Rows are points. Each copy is the shape, with its points in the same order, stretched, turned, moved and blurred by noise. Is it also mirrored, or only turned?

Shape:
-.50 .28

.28 .01

.30 .26

.19 -.32

-.56 .31
Copy 1:
-.33 .46

.18 -.34

-.09 -.44

.49 -.13

-.40 .51
Copy 1 is: mirrored
Copy 2 (5 x 2):
-.05 .53

.07 -.35

.35 -.20

-.33 -.47

-.06 .55
Copy 2 is: only turned

Shape, 10 rows:
-.10 -.35 -.05 -.62

.50 -.23 .45 -.37

.34 -.24 .38 -.36

.07 .65 .49 -.23

-.45 .04 -.49 .53

-.36 .05 .01 -.17

-.27 .22 -.03 .48

.35 .37 .13 .43

.23 .52 .24 .21

-.09 -.17 .21 .40
Copy 1, 10 rows:
-.58 .13 .30 -.49

-.25 .36 .73 -.02

-.16 .29 .57 -.20

.61 .23 .54 -.47

.00 -.38 -.62 .11

.07 -.16 .04 -.32

.31 -.31 -.32 .16

.39 .25 .07 .28

.50 .21 .11 .05

-.02 -.23 .13 .38
Copy 1 is: mirrored
Copy 2:
-.33 -.21 .09 -.17

-.40 .40 .28 -.10

-.34 .23 .32 -.14

.29 .25 .55 -.46

.74 -.48 -.17 .63

.20 -.25 .23 -.09

.79 -.17 .11 .42

.63 .43 .13 .21

.51 .35 .30 -.04

.25 .00 .33 .59
Copy 2 is: mirrored

Shape (14 x 8):
-.44 -.14 .27 -.21 -.04 .05 .04 -.04

.66 .27 .05 -.07 .41 -.18 -.03 -.08

-.63 -.25 .11 -.26 .23 .29 .16 -.42

.37 -.05 -.17 -.07 .21 -.32 -.09 .17

-.12 -.37 .22 -.33 .05 .22 .03 -.47

-.43 .00 -.11 .12 .24 -.12 -.35 .53

-.20 -.15 .45 -.29 -.11 -.18 .03 -.55

-.01 .21 .04 -.27 .34 -.02 -.05 -.23

-.56 -.11 .02 -.09 .14 .24 .28 -.22

.38 .30 -.11 .12 .12 -.11 .16 .07

.37 -.03 .26 -.23 .38 .02 .38 -.14

.28 .09 -.06 -.21 .43 -.40 .27 -.08

-.24 -.03 -.33 .40 .36 -.13 -.07 .16

-.32 -.03 .05 .42 .45 -.14 -.18 .30
Copy 1, 14 rows:
-.33 .08 .31 -.10 -.26 .34 -.22 .14

.14 .18 .02 .36 .94 .03 .17 -.27

-.58 -.04 .14 -.01 -.54 .70 -.01 -.18

-.02 .05 -.11 .09 .68 -.11 -.28 -.17

-.13 -.06 .26 -.17 -.23 .47 -.03 -.39

-.30 -.06 -.29 .12 .09 .27 -.56 .58

-.33 -.04 .59 -.39 .00 .33 .10 -.14

-.30 .22 .03 .10 .40 .40 .10 -.10

-.58 .04 .10 .18 -.48 .41 .03 -.06

-.02 .21 -.06 .39 .55 -.27 .20 -.06

-.04 .21 .35 .46 .42 .19 .02 -.52

-.42 .19 .16 .29 .75 .04 -.06 -.40

-.43 -.30 -.36 .31 .11 .11 -.06 .22

-.33 -.35 -.13 .36 .12 .32 -.24 .48
Copy 1 is: mirrored
Copy 2 (14 x 8):
.13 -.11 .47 -.28 -.08 .39 -.02 -.09

.01 .33 -.22 .32 .05 -.01 -.15 -.53

-.19 -.26 .35 -.49 .00 .52 -.14 -.10

.23 .25 -.09 .02 .14 -.02 .07 -.23

.18 -.36 .12 -.25 .00 .50 -.14 -.20

-.07 .29 .54 -.16 .40 -.07 .18 .14

.29 -.34 .37 -.20 -.17 .23 -.22 -.35

-.05 .14 .08 -.13 .08 .21 -.33 -.31

-.28 -.11 .32 -.34 -.16 .40 -.03 -.08

-.13 .30 -.16 .33 -.15 -.02 .00 -.21

.04 .11 -.14 .03 -.10 .42 -.01 -.60

.08 .31 -.17 -.15 -.08 .01 -.05 -.50

-.45 .14 .18 -.09 .15 -.18 .15 -.02

-.35 .20 .48 -.01 .25 -.08 .25 -.17
Copy 2 is: only turned
